Rows are points. Examples show where two turns around zero, p and q, send a point. Where does a point land after both, in the order given? Backwards means that the second turn is done in reverse. Each puzzle has new turns, and all numbers are rounded.

Turn p:
[3.9 1.7 0.2] => [ 3.3 -2.6 -0.8]
[ 0.8 -3.4 -2.1] => [-1.3  0.7 -3.8]
[-2.3  1.8  0.0] => [0.1 1.7 2.3]
[-2.3 -0.1  1.9] => [-2.0  0.2  2.2]
Turn q:
[-1.0  0.3  3.6] => [-3.5 -0.1  1.3]
[ 0.1  3.0 -2.4] => [2.8 2.0 1.7]
[ 0.6 -1.0  1.4] => [-1.2 -1.4 -0.1]
[-2.7 -1.6  2.8] => [-4.0  0.7 -1.2]
[ 1.3 -1.9 -1.1] => [ 1.1 -1.6 -1.6]
[ 1.7  1.2 -4.2] => [4.7 0.4 0.0]
Where do these land?
q, then p: [-0.9  0.5  2.2] => [-1.3  0.8  1.9]
p, then q backwards: [-0.4 -1.5  0.3] => [-0.7 -0.9  1.1]
p, then q: [ 0.2  1.2 -2.0] => [ 1.5 -0.7  1.7]
p, then q: [ 5.8 -1.1  2.7] => [ 1.1 -3.2 -5.6]
q, then p backwards: [-1.9  0.4 -3.2] => [ 0.1  0.8 -3.6]
p, then q: [-2.8  0.5  0.1] => [-1.7  1.3  1.9]

Turn p:
[-0.2 -2.8  3.3  1.8] => [ 0.8 -3.5  1.7  2.5]
[0.1 2.2 0.3 3.9] => [ 0.0  1.5 -1.6  3.9]
[-2.5  3.3 -0.2 -2.0] => [-4.0  2.1  0.1 -1.0]
[ 3.1 -2.2 -2.7 -0.2] => [ 4.1  0.0 -1.1 -2.0]
[ 1.9 -1.2  0.2 -1.5] => [ 1.8 -0.1  1.5 -1.4]
[-2.4  0.8 -0.8 -2.0] => [-2.7  0.1 -0.4 -1.9]
Turn q:
[1.0 1.1 2.0 2.8] => [-0.2 -0.7  1.3  3.5]
[ 0.2 -4.5 -1.4  2.5] => [-0.5 -3.8  3.1 -2.0]
[-3.4  1.1 -2.2 -3.6] => [-1.8  2.0 -3.6 -3.2]
[ 1.0  1.0 -0.9 -0.6] => [ 1.3  0.0 -1.2  0.1]
[ 1.2  1.3  2.5 -1.1] => [1.2 2.5 0.5 1.6]
Where do these land?
p, then q backwards: [ 2.3 -2.1 -2.9 -0.9] => [ 2.2 -0.8 -2.5 -2.7]
q, then p backwards: [ 0.0 -1.0 -0.3 -0.3] => [ 0.1 -0.5 -0.1 -1.0]
p, then q: [-2.8 -0.8  3.3 -2.6] => [-3.4  2.4  2.8 -1.2]
p, then q: [-3.9  3.6  0.9  0.1] => [-5.0 -0.2 -1.9  0.2]
q, then p backwards: [ 0.4  3.1 -1.4  0.2] => [-0.5 -0.2 -1.7  2.9]
p, then q backwards: [ 1.8 -0.8 -2.4  2.5] => [ 2.4  2.5 -1.5 -1.3]
p, then q: [ 2.2 -2.1  2.9  0.9] => [ 1.3 -0.4  3.7  1.7]

Turn p:
[-0.7 -0.1  3.3 -4.0 -0.5 -2.0] => [-1.3 -1.4  2.5 -1.8 -1.2 -4.1]
[ 1.3  0.5 -0.6 -5.2  0.6 -1.5] => [ 0.6  0.7  2.7 -4.5 -1.2 -1.5]
[ 1.4 -3.0 -2.6  2.6  1.7  1.9] => [ 0.8 -0.5  0.3  1.0  2.5  4.8]
[ 0.6 -1.2  1.1  1.5  2.8  1.8] => [-1.4  0.5  0.9  1.3  3.2  1.2]
[ 1.3  2.0  1.1  1.5 -1.3  0.2] => [ 1.3  0.7 -2.0  1.0  0.9 -1.7]
[-0.8  1.8 -1.9 -0.7 -1.8 -4.7] => [ 0.1 -1.3 -3.0 -3.3 -3.3 -0.8]
[-0.2 -2.3  1.7  0.7 -0.5  3.4] => [ 0.5 -0.4  2.4  3.5  1.3  0.4]
[-2.8  2.3 -2.1  3.6 -1.0  0.9] => [-0.6  1.7 -3.7  2.7 -2.1  1.8]
Turn q:
[ 1.4 -1.7 -0.6  1.0 -1.5 -2.7] => [ 0.4 -1.1 -1.2  2.9  0.1 -2.1]
[ 0.6 -1.5  1.2  0.7 -1.7  1.6] => [ 0.1 -0.8 -0.2  0.4 -3.0  0.2]
[-4.6  2.5  3.7 -1.2  3.2 -1.7] => [-0.2 -3.3  2.7 -2.7  4.4  3.4]
[ 1.9  2.9 -1.2  0.1  0.0 -2.3] => [ 1.7  2.0  1.4  1.9  2.3 -1.1]
[ 0.0  2.5 -1.5 -0.2 -1.2 -0.2] => [ 0.5  1.7  2.0 -0.3  0.6 -1.7]
[-2.4  1.3 -2.4  2.4  0.7 -0.7] => [-3.5  0.8  1.6  0.2  1.9 -1.1]
[ 3.0 -4.1  3.6 -0.4  1.3  2.4] => [ 1.5 -1.3 -3.7  0.8 -3.5  3.9]
[ 0.2 -1.9 -2.7 -2.4 -0.8  3.6] => [-0.3  2.1 -2.5 -3.2 -2.7 -1.4]
Where do these land?
p, then q backwards: [-1.8 -2.0  2.1 -0.6  0.9 -0.5] => [-2.4 -0.1  0.3  2.4 -0.9 -0.7]
q, then p: [ 1.4  2.0 -1.5 -0.8 -1.4 -1.3] => [-0.3 -0.1 -2.0 -1.8  1.7 -1.6]
p, then q backwards: [ 0.6  0.4 -1.4 -3.2 -4.6  0.9] => [ 2.5  1.1  1.7 -2.0 -4.3  1.5]
p, then q: [-1.0 -2.0  3.1  4.6  0.9 -3.8] => [-5.4 -1.4 -4.0 -0.8  1.2 -1.2]
p, then q: [-2.0  1.7 -1.3  0.6  0.8  3.0] => [-1.0  1.5  3.9  0.0 -0.6  0.2]
q, then p: [ 3.9 -3.1 -2.2  0.4 -0.6 -1.3] => [ 1.5 -0.3 -4.5 -0.9 -0.8  2.7]
p, then q: [0.4 1.4 0.5 4.3 3.2 2.3] => [-3.9  3.1  1.4 -0.7  2.2  2.0]
q, then p: [-3.2 -0.4  0.1 -2.7  0.4 -0.8] => [-1.0 -0.7  3.2 -2.5 -0.2  0.6]
p, then q: [ 1.7  2.0  0.5 -2.6  0.5  1.5] => [2.9 0.2 1.6 0.5 2.1 0.9]

Turn p:
[-1.2 -1.4  1.4  2.4  1.4  2.3] => [-1.5  2.4 -1.7 -1.9  1.8  0.5]
[ 0.6 -0.5 -0.2 -2.3 -0.6  2.3] => [ 1.3  1.0  0.9 -1.2 -0.8 -2.5]
[ 0.0 -1.6  1.7  2.1 -0.8 -2.7] => [-2.0 -0.6 -0.1 -0.5 -1.2  3.4]
[-0.7 -0.7 -3.3  0.0 -6.7  2.4] => [ 1.1  1.3 -3.6  0.9 -6.1 -2.8]
[-2.3 -0.2  0.7  0.2  2.6 -1.3] => [-1.6 -1.9 -0.4 -0.9  2.6  0.5]
[-0.8  6.0  1.2 -2.0  1.8 -0.1] => [-1.2 -0.8  2.7  4.2  3.2 -2.9]
[ 3.8  0.2 -2.8 -0.5  0.5 -2.4] => [ 4.2 -1.4  1.2  1.5 -0.6  2.3]
[ 0.7 -1.7  1.1  0.2  1.8 -0.4] => [ 0.0  0.1  0.9 -1.9  1.1  1.5]
Turn q:
[ 0.5 -2.7  3.1  1.8 -0.4  0.0] => [ 2.7 -0.5  0.8  1.5 -1.4 -2.9]
[-0.1 -0.2 -5.2 -1.2  1.1  0.2] => [-3.0 -0.7 -1.7  1.8  0.9  3.6]
[-1.2  5.2  3.5  1.2  0.8 -0.2] => [ 0.7  2.8 -0.7 -4.7  2.0 -2.7]
[-0.9  0.3  0.2  0.2  0.5  0.0] => [-0.6  0.5 -0.3 -0.1  0.1 -0.7]
[ 1.5 -2.2  3.7 -2.4 -2.2  0.8] => [ 2.0 -2.1  4.5 -0.4 -1.2 -1.2]
[-2.0 -1.9  1.1  0.0 -1.4  0.8] => [-0.5  1.0  2.0  1.5 -1.4 -1.4]
[ 0.7  1.6 -3.9 -0.4 -0.7 -2.7] => [-1.1  0.1 -2.5 -1.2 -1.2  4.0]
[ 0.3 -3.3  3.0 -1.1  1.3  0.0] => [ 0.5 -2.9  1.5  1.1 -0.9 -3.1]
[ 1.1  3.2 -5.4  1.8  1.0  1.1] => [-0.8  1.9 -3.6  0.6  3.2  4.3]
Where do these land?
p, then q: [-2.0 -1.3 -0.3 -1.1 -2.2 -3.1] => [-0.5  0.3  2.3  2.7 -2.8  0.4]
p, then q: [ 2.1  3.0  1.5  1.8 -1.7  0.9] => [ 1.7  3.8 -1.2 -1.4  1.1 -1.0]
p, then q: [-1.6  2.8 -0.9  2.8  0.9  2.9] => [-1.3  1.4 -4.7 -0.4  1.3  0.8]
q, then p: [-1.7 -0.5  0.9  0.2  3.5  0.6] => [-0.4 -3.3 -1.4 -0.1  1.1  1.7]
q, then p: [ 6.5 -1.8 -1.8 -1.2  2.1 -1.9] => [ 4.3  2.4 -1.7 -5.3 -1.2  1.2]
q, then p: [-1.6 -1.2  1.2  1.1 -2.4  1.7] => [-2.1  1.1  1.3  2.5 -0.2  1.3]
p, then q: [-1.7 -1.1 -0.6 -3.6 -0.2 -1.0] => [-0.2 -2.4  1.1  0.6 -3.3 -0.4]

Turn p:
[-1.9 -0.2 -2.6  3.0 -2.3  2.2 -2.1 -0.5] => [-1.7 -1.9  1.6  1.1 -1.7  3.7 -0.6 -2.7]
[ 1.0 -3.1 -0.9  2.1 -2.3 -2.2 -0.6  3.0] => [-0.8 -5.1  0.1 -2.0  1.9  0.2  0.9 -0.5]
[-3.6 -1.7  3.1  2.1 -1.2 -0.1  1.6 -0.4] => [ 2.5 -3.4  0.7  2.0 -2.6 -0.7 -1.8  1.3]
[ 2.6  1.1  0.6 -0.4  4.1  2.1  2.3 -1.7] => [-0.1  4.4  1.3  0.8  2.3 -1.4 -2.7  1.5]
[ 0.5  0.3 -3.0 -1.6  0.3  0.0 -4.1 -3.2] => [-0.8  2.4 -3.2  0.4  0.7  3.0  0.5 -3.5]
[ 1.4  2.6  0.3 -2.5  0.1 -1.3  1.7 -1.4] => [ 0.8  3.3 -1.2 -2.3 -0.7 -0.6  0.3  1.6]
[ 3.1 -0.5  3.3  1.9  0.1 -0.2  0.1  4.3] => [-1.6 -2.4  2.1 -1.7  1.5 -5.0 -0.3 -0.2]
[-0.7  2.7  1.0 -2.1  2.4 -3.1  2.0  2.1] => [-0.9  1.4 -1.7 -0.3 -0.6 -2.6  2.2  4.4]
[-2.6 -1.2 -1.7 -2.6 -1.2  2.5 -0.8 -2.3] => [ 2.8  1.4  0.2  2.1 -0.8  3.3  1.5 -1.9]
Turn q:
[ 0.1 -2.3  1.4 -1.2 -1.1 -1.1 -2.6  3.7] => [ 0.4  0.3 -0.6 -0.8 -2.9 -1.5  4.4  0.6]
[ 2.5 -2.4 -0.5  2.0 -2.1 -2.2 -0.5  0.5] => [ 1.7  0.3  3.0 -0.7  0.8  1.0  3.4 -0.1]
[-0.6  0.4  0.8 -1.0  1.1  0.9 -0.4 -4.7] => [ 2.2  0.1 -0.3  0.2  1.3 -1.2 -4.0  1.6]
[-0.1  2.6 -0.9 -0.5 -1.9  0.3  0.7 -1.9] => [-1.2  1.9 -0.3  0.6  2.6  0.4 -1.4  1.1]
[-1.4  3.7  4.1  3.3 -1.7  1.0  3.2 -0.8] => [-0.3 -0.5 -3.2  2.3  5.5 -0.9 -0.1 -3.4]
[ 0.4 -1.5 -1.2 -1.1  2.0 -4.3 -1.6  2.9] => [ 0.7 -0.8  0.7  1.6 -4.2  2.4  2.8  1.6]
[-3.5  0.9  2.7  3.9 -2.5  2.0  4.8 -1.9] => [-0.7 -3.3 -2.6 -0.6  6.9 -0.7 -0.6 -2.4]
[-1.7  1.5 -1.3 -2.4 -0.2  2.5  2.4 -2.7] => [-2.6 -0.5 -0.5 -0.3  1.9 -1.0 -4.1  1.7]
[ 2.3 -0.6 -1.8 -2.4  2.6  0.9 -2.9  2.0] => [-0.4  1.9  1.5 -0.5 -5.3 -0.3 -0.6  0.0]
[ 2.3 -1.2 -1.3 -2.1  2.9  0.6  0.1  0.8] => [-0.7 -0.4  2.6  0.5 -3.5 -0.6 -1.4 -0.2]
[-0.3 -1.1 -2.1  1.6  1.0 -0.5 -3.0  2.1] => [ 0.9  0.7 -0.3 -2.2 -2.8  2.6  1.4 -0.7]
Where do these land?
q, then p: [ 3.7  2.0 -0.1  0.8 -3.6  2.2 -1.5 -1.0] => [-1.7  3.9 -2.1  0.1 -2.8 -2.2 -0.7  2.0]
q, then p: [-1.2 -1.2 -1.9  2.7  2.4  0.2 -3.0  4.8] => [ 4.3  2.0  2.7 -2.2 -1.4  3.7  0.6 -1.4]
p, then q: [ 2.1 -0.8  1.6  0.3  0.8 -2.0  2.2 -0.2] => [ 0.0  0.6  0.5  1.2 -3.5  0.6  1.2  1.0]
p, then q: [-2.0  0.0  2.3  0.8  0.7  0.8  0.4 -0.2] => [ 1.5  0.8  0.3 -0.4  1.0  0.8  2.5 -0.7]
q, then p: [ 1.6  2.7  0.0 -2.3 -0.3 -0.9  1.6 -1.0] => [-2.9 -1.7 -0.1  1.5 -1.8 -1.0 -1.1  0.3]
q, then p: [-2.3 -0.2  2.3 -3.4 -0.7 -1.2  2.2  0.0] => [-1.5 -4.1 -0.4  0.6  1.7  0.8  0.9  2.2]
p, then q: [-2.2 -4.6 -1.4 -1.8 -0.6  0.8 -0.9  0.4] => [ 1.1 -1.9  3.6 -0.8  0.5 -0.5 -1.9 -3.3]
q, then p: [ 0.5 -0.7 -2.6  3.6  4.9  3.8 -4.8  1.9] => [ 3.6  4.1 -0.4 -3.3 -2.4  2.6  0.9 -5.5]
p, then q backwards: [ 0.7  1.4 -1.6  0.3 -2.4 -1.0  4.4 -1.6] => [-0.9 -2.1 -4.1 -0.2 -0.1 -0.3 -2.7 -2.0]
q, then p: [-0.6  1.5  1.5 -0.9 -1.2 -2.8 -0.6 -3.2] => [-4.2 -0.3  1.2 -0.3  2.1 -1.4 -0.3  0.7]
